Each point is reached from the start by the listed moves, each made 0, 1 or 2 times, or once backwards (-1), plus a little noise. Is the number of moves made odd or even? Then give how often each move was made.

Moves:
(1): [ 50  -3 -30   6  14]
(2): [-10  74  13   1   0]
Start: [ 17  -5 -10  -5   0]
Points:
[-42  70  33  -8 -14] -> even (-1, 1)
[-34  -3  21 -12 -15] -> odd (-1, 0)
[ 7 70  2 -2 -2] -> odd (0, 1)
[117 -13 -69   8  28] -> even (2, 0)

Moves:
(1): [ 37  14  11   0  -1 -16  -8  11]
(2): [ -7  22 -11  -1  16 -11   8   2]
(3): [-23  11  30 -21   9  -2 -29 -13]
(4): [ -1   5  18  30  17   9 -10   4]
(5): [  4 -22  -7 -13  26  -3   3  -6]
(6): [  5  15  13 -21   2  31  16   8]
(7): [ 12  -4  18  -4   1 -15  29  -8]
(8): [ -8 -21   2   8   4  -5  -2  43]
Start: [ -7 -14   0   2  -1  -6   2 -11]
Points:
[ 53 -48  81  40  95 -80 -48  21] -> even (2, 0, 1, 2, 2, -1, 1, 1)
[-38  -2  31 -35  48  10 117  67] -> odd (-1, 2, 0, 0, 0, 2, 2, 2)
[ 23 -51  20 -15  33  -2  10  90] -> odd (1, 0, 0, 0, 1, 1, 0, 2)
[ -59    0   37   -5   54  -17 -105  -83] -> odd (0, 0, 2, 1, 1, -1, -1, -1)
[-22 -45  -6  22 -46  51  40  44] -> even (-1, -1, -1, 0, -1, 1, 0, 1)
[ -6 108  58 -91  13   7 -49  59] -> even (2, 2, 2, -1, -1, 2, -1, 1)

Moves:
(1): [  7  -5  16 -19   8  11  -2  28  -3  -5  -1   2  -5  -1  -4  -1 -24   6
  -2 -13]
(2): [  6  28 -15  -6   0 -27   2   1  -6   1 -12   1   7 -16  -2 -11   5   7
   6  -7]
(3): [ -4   8  20  -1  -2   4  -4  -5   1  -7  -6   2  -1   3  18   1 -12  13
  -5   8]
(4): [12  3 16 11 -7 11  6 -6 -1 -2  4  1 -4  4  2 -4  0  0 -4 -1]
(5): [-10  11  -5  11  12   3  -6   7  -1  -1  -1  -6 -13   8  -5   3   1  -5
   7   1]
(6): [  2  15  -3  -2  -8   7 -10  -1  -5   8  -1   6  15   3  -1  -1  -2  -5
   5   7]
(7): [-5  4 14 -9 -1 11  8 -8 -3  1 -4 -3 -5  7  4  2 -2 -3  2 -1]
(8): [-7 -8  2  1 -7  7 -1 11  4  0 -7 -3 -5 -3 10 -4 -4 -6  8  3]
(9): [ -3   8  -6  17  -7  -5  13  -3  21   7   6  19   0  -2   6   4 -10   3
   1  -1]
(10): [ 7 -2 21  1  0 -4  1 13 10 17 -6  4  7  1 12  5 17 13  4 10]
(11): [ -2  -9   2  -1  16   6   7   9 -12  -7  27  -5  -2  -7  -2   2  -1 -20
  -7   4]
(12): [  1  -6  -1   8   4  -6   1   5 -12   2  -3  13   0   3   0  -1  -3  -4
   1   0]
(13): [  3  -3  -4   9  -7  -6  11  12   4  -7   2   2  25   6   3  10 -11   7
   5   2]
(14): [ -7   8   5 -14  -1 -17 -15  -1 -10  -2  15 -15  -5  11  -1  -2   3 -12
  -2 -10]
(15): [  3   1 -11  -9   8  13   0   5 -12   5   4   2  -3  15  15  -7  -4   4
  -3  -1]
(16): [  1  12  -6  -1  -7  -5  -2   8 -10  -1  -4   3  -9  -1   3  12  -2   0
  -4   0]
(17): [  2   0   0  -1   2   9  -6 -10  -1  -8   9   9   5   5   9   4  17  -3
  11  -4]
(18): [-18  -2  11  -1  -7  10   4  14  -4  -1  -3   6   0   5   1  -7   9   8
  -7  -2]
Start: [  8   0  -3  24  -3  -7  -2  -3   5 -10  -3  -4  12  -3  -2  28   5  10
  -8  -4]
Points:
[ 11  78 -49  18  21 -25 -39 -26 -11   8   5   8  68 -10  55  12  61  -8
  59  27] -> even (-1, 2, 1, -1, 1, 2, 0, 1, 0, 1, 1, 0, 0, 0, 1, -1, 2, -1)
[ 56 -13  55  30 -48  36  65   7  42 -16  -8  -3  17  43  38  60 -87  55
 -27 -20] -> odd (1, -1, 0, 2, -1, -1, 2, 0, 1, 0, -1, -1, 2, 0, 1, 1, -1, -1)
[ 37  87  23 -26   2   8  -4  43 -62  18  27  28 -24  22  50 -25 -74 -45
  12 -51] -> odd (2, 2, 0, 2, 0, 2, 2, 2, 2, 0, 1, 2, -1, 2, 2, 0, 0, -1)
[ 39  28 -29   1  14  63  26  26 -26 -32   6 -35  66  10 -13  14 -53 -24
  34  -9] -> even (1, 1, -1, 1, 1, 2, 2, 1, -1, -1, 1, -1, 2, -1, 1, -1, 0, -1)
[ 29  37  20  74  12   5  58 -38  19  24  62  -4  15  60  42  30 -14  -2
 -13   9] -> even (-1, 0, 0, 2, 1, 0, 2, -1, 2, 1, 1, 0, 1, 1, 2, -1, -1, -1)
[  4  46 121  27 -10  18  14  89  -1  11 -36  20 -61  56  31  51 -16  53
  -5 -37] -> even (2, 0, 0, 2, 2, -1, 2, 0, 1, 2, -1, 1, 0, 1, 0, 2, 0, 1)
[ -7 -39  65  64 -33  57  41 117 -15 -43   4  23  30 -10  19  69 -85  -7
 -27  37] -> even (1, -1, 1, 1, 0, 1, 0, 2, 0, 0, 2, 1, 2, -1, -1, 2, -1, 1)
[  9 -72  20  20  18  75  22  55 -20 -62 -27  19  13  50  -3  55 -44   7
  41 -44] -> odd (2, -1, -1, 0, 1, -1, 2, 1, -1, -1, -1, 2, 2, -1, 0, 0, 2, 0)
[ 22  67  50  70   6 -44  -5  38  62  -2 -62  49   3 -19  32  62  13 106
  13   8] -> odd (1, 1, 2, 0, 2, -1, -1, -1, 1, 2, -1, 0, 0, -1, -1, 1, 1, 0)
